Rows are points. The points of each table are mixes of a few directions, plus a little noise. How many directions does each table use, and how many do they share? Where both have some left over, give the other angles between the two spaces (their principal angles), to ten degrees, smallest first.
In the rows, zero is written as 128.

First, 6 rows:
[[143 113]
 [115 142]
 [168  87]
 [127 130]
 [ 66 192]
 [152 105]]
Second (4 x 2):
[[153 103]
 [ 72 186]
 [141 115]
 [148 110]]
Directions: first 1, second 1, shared 1

First:
[[133 131 150 183]
 [120 133 140 145]
 [ 90 134 105  33]
 [ 96 132 103  34]
 [158 115 108 118]
 [138 127 137 159]
 [137 126 133 149]
 [153 125 149 203]]
Second (5 x 4):
[[109 133 122  91]
 [128 134 153 187]
 [ 96 135 117  66]
 [183 114 135 206]
 [123 126 114  89]]
Directions: first 2, second 2, shared 2

First (8 x 6):
[[ 90 124 131 117 120 127]
 [227 145 121 156 149 130]
 [169 134 125 140 136 128]
 [ 51 115 134 105 111 127]
 [155 134 126 135 133 129]
 [216 144 121 154 147 130]
 [108 125 129 123 124 127]
 [  7 106 138  93 102 125]]
Second, 8 rows:
[[ 90 149 177 164 109  98]
 [167 125 112 127 141 140]
 [ 78  75 140 146 142 176]
 [190 155  94  98 129 110]
 [184 168 101  99 121  95]
 [ 75  71 131 135 142 178]
 [104 112 161 166 132 141]
 [137 167 110  89 108  86]]
Directions: first 1, second 3, shared 1

First:
[[173 127  91 162 148 136 138 127  95]
 [ 92 127 105 153 128 168 149 125  76]
 [ 94 134 203  47  99  74  88 131 232]
 [224 121 158 133 129  82 138 134 181]
 [108 128 111 141 131 149 135 125  97]
 [129 137  79 137 152 142 109 125  89]
 [ 77 123 148 123 108 146 143 126 124]]
Second (9 x 9):
[[101 132 159  87 114 106 105 129 173]
 [146 126 135 132 127 121 134 129 136]
 [ 66  95 187 192  72 198 244 128  81]
 [120 138  99 117 144 128 100 126 117]
 [126 133 127 110 131 116 107 128 143]
 [189 128  79 170 157 137 137 128  85]
 [ 78 122 154 123 105 145 146 127 128]
 [179 119 147 146 124 114 152 131 144]
 [147 159  63  75 176  88  27 126 144]]
Directions: first 3, second 3, shared 3

First, 11 rows:
[[116 151  69 164 145 166 117 109 125 102  84]
 [ 91 143  88 149 113 174 127 105 116 120  68]
 [145 127 178 132 162 158  99 162 120  71 122]
 [190 119 165 114 111  63 143 188 110 135 180]
 [ 70 135 107 114  60 153 158  91 121 184  76]
 [141 115 174 115 153 124 114 144 135 109 154]
 [177 143  99 130 113  74 150 145 133 161 165]
 [ 88 139  62 143  93 143 146  89 122 158  85]
 [112  77 154 104 120  76 137 120 122 151 177]
 [173 143 153 100 133  90 140 137 165 168 184]
 [105 115 159 143 204 188  77 118 139  50 113]]
Second (10 x 11):
[[ 55 101 127  95 160 126 149 117 107 113 109]
 [ 75  85 168  94 133 110 119  83 149 148 173]
 [ 61 138 125 145 152 106  71 122 168 175  61]
 [150 162 101 154  82 141 132 150 105 125  95]
 [148 131 152 114 157  68 124 180 128 130 150]
 [143 147 162  77 149  97 142 109 183 169 202]
 [142 116 136 160  99  88 103 184  87 111 110]
 [134 140 114 130 108 144 144 129 112 118 120]
 [210 133  94 185  64 199 138 124  91  85 124]
 [162 128 103 125 178 201 157  84 150 104 137]]
Directions: first 5, second 6, shared 3; angles 30, 90

First (11 x 14):
[[114 115 140 155 129 214 124 128 140 119 116 120 151 123]
 [140 186 127 155  57  96  92  75  93 148 112 172 105 119]
 [120 129 115 148  98 215 101  57 129 136  97  95 117 117]
 [180 181 128 177 127 166 133 174 224  92 126 131  86 153]
 [101 107 130  34 164 113 165 139 152  90 169 129 152 138]
 [ 77  91 154  58 174 122 149 174 110 106 159 158 203 122]
 [127 149 105 126 134 146  41  94 108 163  80 113 140  98]
 [112 100 124  71 139  81 164 116 112 123 157 117 128 134]
 [143 106 146 221 111 129 152 157  97 151 118 130 117 132]
 [148 141 118 143 117  53 107 127  93 161 117 135 107 122]
 [148 104 125 119 156  74 180 168 150 119 155 107 101 150]]
Second:
[[129 149 129  80 130  35 103 151 135 138 114 132 134 122]
 [146 154  88  56 166  83 110 107 138 118 161 136 107 130]
 [146 126 137 187 124 162 123 158 162 133  95  98 116 131]
 [103 120 183 128  87  57 167 185 128 123 119 151 158 135]
 [ 99 134 179 193  36 198 179 102 113 106 134 176 142 139]
 [113 126 133 165 130 241 101 114 130 124 109 130 156 115]
 [138  45  89 142 192 107 138 116  64 177 131  58 107 119]
 [138 148 108 101 122  84 105  97 115 141 128 130 109 123]
 [140 150 105  99 165 183 126 122 168  92 162 143 123 137]]
Directions: first 6, second 6, shared 5; angles 50
